Every row gives one point. The window is the flat piece filled in between its corners: a triangle in 3 columns, a solid with four corners in 4, and so on. A path goes straight from each point to the next, and from the last back to the first. After which points does the path pass through the window?

Window:
[[ 38 -20  20]
 [-26  24 -14]
 [-44  15   3]]
Path:
(1): [45  0 18]
(2): [-11  52  12]
(3): [-37  -6 -33]
(4): [  8 -37 -10]
(5): [23  6  9]
(6): [-39  49  -6]
(7): [-46  -5 -17]
(8): [  5 -40   0]
Through the window after points: 2

Window (4 x 4):
[[  0  -8 -20 -17]
 [ 36 -56  24  -2]
 [-38  24   0 -37]
 [-17  33  -5  -9]]
Path:
(1): [-31 -30  -2  -2]
(2): [ 37  -3  23 -42]
(3): [-18  46 -12 -41]
(4): [-59   5 -21 -10]
(5): [-24  21  -4  -1]
(6): [  7  43  -6 -30]
(7): [-22  23 -13 -49]
(8): [-43  19  11 -18]
Through the window after points: 5, 7

Window:
[[  3  16 -19  -5  38  26]
 [ 36 -32  63 -20 -25  26]
 [ 14  20 -52   7 -23 -20]
 [ 13 -45 -34  17   8  52]
 [ -4   8 -30  67  -3  16]
 [-16   4   7 -31 -48 -65]]
Path:
(1): [ -1 -17 -33  12 -30  42]
(2): [ 21 -37   7  -6  30 -25]
(3): [ 22 -10 -27  34  65  -2]
(4): [  3  -6 -34  -8 -45  23]
(5): [ -8  26 -28   6 -30  21]
(6): [ 21  -7 -38  40  11 -32]
(7): [ 31 -21   7  -3  14 -28]
(8): [ -6  25   0  -7 -39   8]
(9): [ 23 -20  26 -26 -32  31]
(10): [ 33 -26  49  -1 -11   8]
(11): [ 17 -26  16  -4   8   8]
(12): [-17   9 -21  -2 -30  32]
Through the window after points: 1, 3, 5, 9

Window:
[[ 35 -20 -42  22   7 -18  71   9  34]
 [ 20   9   9 -12  25  -1  25   2 -38]
 [-12   1 -16  30 -30 -28  49 -23   4]
 [  6  -5 -46 -40 -52  10  17  23  41]
 [  4 -19 -65  19 -10 -74  47  17  -5]
 [  0 -30  25  -8  -8  51 -48  30 -22]
 [ 30  -5  41 -11  34  -2 -58   6  -7]
 [ 35  12 -36  27 -15  -7   8  -8 -19]
 [  6 -40 -10 -36  12  29 -47 -16  -7]]
Path:
(1): [ 38 -58 -10 -25 -38 -33 -14 -23   4]
(2): [ 23 -38 -14  -5 -10 -36  32   8 -18]
(3): [  1   1 -37  21  -8 -19  21   6   5]
(4): [-48 -14 -37   9  21  11   1 -13  35]
(5): [ 61 -20  -6 -36 -29   8 -22   4 -30]
(6): [ 23 -27   6   3 -13 -36  43   8 -36]
(7): [ -1   0 -38   9   0 -21  18   0   4]
(8): [ -8  16 -36  14  10  38   5  29   8]
Through the window after points: 2, 4, 6

Window:
[[-49  -1 -31 -47  39 -50 -64  -1  -8  39  20]
 [ 70  14  16  10  13   0  23  30 -20   3 -34]
 [ 42  -3  13 -36 -22  12  28 -23  35 -14  65]
 [ -7   4  -1  -1  -5  36  46 -26   6 -28 -52]
 [-47 -23   9  20 -40   9   4   2  -1   1  14]
 [ -5  24  20  17 -11  72  -1  32  28 -11  19]
 [ 31  33  35  19  20   4   6 -18  18  43  13]
 [-20 -46 -66 -69  36 -38  18  -1   4  63  56]
 [-45   4  10  10  18  16  53  12 -24 -46  -6]
 [-49  28  15  -6 -19  -9  46  22  15 -12 -49]
 [-47 -36 -51   7  29 -53  24  16  47  -7 -17]]
Path:
(1): [-26 -37  19  -6   2 -10  13  12  24  -2 -16]
(2): [-11 -12  23  -4  29   9  30  -7  12  -1   1]
(3): [  6  12 -13   2 -10  13   7   2   3   7  17]
(4): [-15  12 -47   7  13 -14   4  24  -2   9  15]
(5): [ 18 -28   5 -44  18   2  27   1   9  31  14]
(6): [-10  -9  63 -15  10  15  -8  14  50 -14   9]
(7): [  1  15 -67 -10   6 -27  32  -7 -21  45  -4]
(8): [-20   5 -14  11 -12  15  49   2   7 -21  -1]
(9): [-20 -44  40   0  18 -39 -31  12  37  44 -30]
(10): [-16 -44  44 -22  34  -2  32 -35  42  -9 -54]
(11): [-10  35 -29  19  -4  14  22  32 -27  -1  10]
(12): [  9  14 -36   2 -17  11  28   0  -7   3   2]
(13): [-37 -23  15 -15  12 -10  19  17   9 -13 -12]
(14): [ 12 -11  31 -39  64  16  -6   6  24   1  15]
(15): [-19   8 -77 -10 -34 -55  24  -3 -14  39   6]
(16): [  6  17 -43  -9  27  -7  12  -6  -5  11  25]
Through the window after points: 4

Window:
[[   3   53   24   60  -42    6  -19 -101   21   16   61   18    6  -39]
 [  37   41  -62  -26  -55  -55   42    2  -22   -3   14  -37   45   28]
 [   3   13   21  -33  -46   22   -5   18  -10  -10  -31   16   -7    8]
 [  -6  -23  -13  -38  -20   16   13  -11   10    8   21   18   -8  -44]
 [  43  -36    5  -11   32  -16  -31   -9   40   22  -63  -39   21   44]
 [  22  -13  -18    2  -29  -29   16  -17    1  -84    0  -11   -1  -16]
 [ -56  -22   -5  -21   -8   -4   24  -38   -1  -18   28  -14  -29    4]
 [   0  -59    7   23  -26  -35   18  -18  -45  -19   21  -27  -21  -13]
 [ -11  -12   32  -43  -29    2   12   38   13  -20   29  -17   -2  -14]
 [ -32    4   -7   24   16  -41  -22   26   18    4  -46   18   44    8]
 [ -15  -14  -18    2  -29   47   22   10   13   11   25  -28  -13   -5]
 [  11   51  -21   11   15  -29   35    4  -37   13   27  -15  -31   11]
 [   0   11   14   30   24  -38  -19   36   64   62  -53   48  -24   65]
 [ -20   -5  -17   -6  -16    4  -33   -3   -5   -3   48    7  -27    3]]
Path:
(1): [ -1   6 -16 -15 -24  -8  -1 -10  30  23 -12 -10 -12 -15]
(2): [-20   0   5 -10 -52 -44   6 -15  58  -2 -51 -32 -33 -23]
(3): [ 19  -6   3  -7  26   1 -10  19 -26   2  31  22  29  34]
(4): [-10  16  10 -49  -8  50  34 -12 -20  32  44  26  55  22]
(5): [  7  17   5  39 -35 -36 -15 -36  22 -18  18 -16 -27 -29]
(6): [-12   1  -7   4 -24   9  -7   3   5   0 -33 -51 -14  -2]
(7): [ 33 -21  -9  -9  30 -23  13  -4  23  18  39  44  28  33]
(8): [19 -1 26 14 31 34 27  5  0 18  0 20  2 70]
(9): [-21   6 -20   1 -25 -51 -29   9  34  20 -13  12 -18 -21]
(10): [ 11  16  -4 -10 -36 -14 -25   2  17  -9 -33 -39 -20 -31]
(11): [  8   3 -18   4  -3 -17  35  -6 -16 -18  28   1   1  20]
(12): [ -6   9  17   1  20 -12  11  15 -31 -48  27   7  42  57]
Through the window after points: 4, 6, 8, 10

Window, 14 rows:
[[  39   24   27  -37  -12    6  -56  -14   10   14  -30   33   26  -24]
 [  15   -8  -31   23    4   25  -23   -4    4    4  -24   -1  -25   40]
 [   6   -7   32   -5  -38   18    7  -11   23   24    8   35  -36  -22]
 [ -23   33   18  -17   15   16  -29   54  -16    7  -37   -1   36   17]
 [  28  -53  -10   26  -23   47   26   -1  -49  -15    9   -3   43  -30]
 [  26   37   34   -6   -7  -15  -27   38   -1  -13   14    9   28   24]
 [  53   -1  -50   49  -57    4  -31  -47  -59   65   42  -32   31  -48]
 [   5    1   12  -39   -1   -6  -36   -2   14   -9   -4    2  -35  -25]
 [ -15    6   21   16   28   15  -28  -26   72  -10   17   12   -7   -2]
 [ -15  -13   18   62   41   19    4  -27  -40  -25  -20  -13    9   32]
 [   0   69  -30   34   27    0  -26  -35   36  -60 -111    0    6  -37]
 [  35  -54   32    3   50  -42   41  -19   37   32    8   20   10  -43]
 [ -42   -2   -7   15    1    1  -14  -23   11  -20   31   51   -2   33]
 [  -6  -62   22   78   23   -9   -7   19  -24   -9    6   14   30   -1]]
Path:
(1): [  5  14  -2  32  18   8 -12 -10  -7 -14   0  25   1  -5]
(2): [ -3 -26  43 -19 -11  -8  -8  -2  22   5 -24 -16  20 -17]
(3): [ 12 -16  -3  16 -43  -6 -25 -14  -1  -8 -31   0  30 -19]
(4): [ 25  20   4   5  16  11 -21  -8 -18  20   2  12   5 -11]
(5): [  6   3   7   3  40  20 -26  10 -25 -14  35  62  16 -19]
(6): [ -9  -5  18  20 -33 -18   1 -40  47   5 -40 -34  -1  12]
(7): [ -1 -55  23   5 -49  -3  23 -27  -4  21  32 -21  34  34]
(8): [ 20   6   3  15  15   6 -18  -4   7  -9  -3  22  -8 -23]
Through the window after points: none
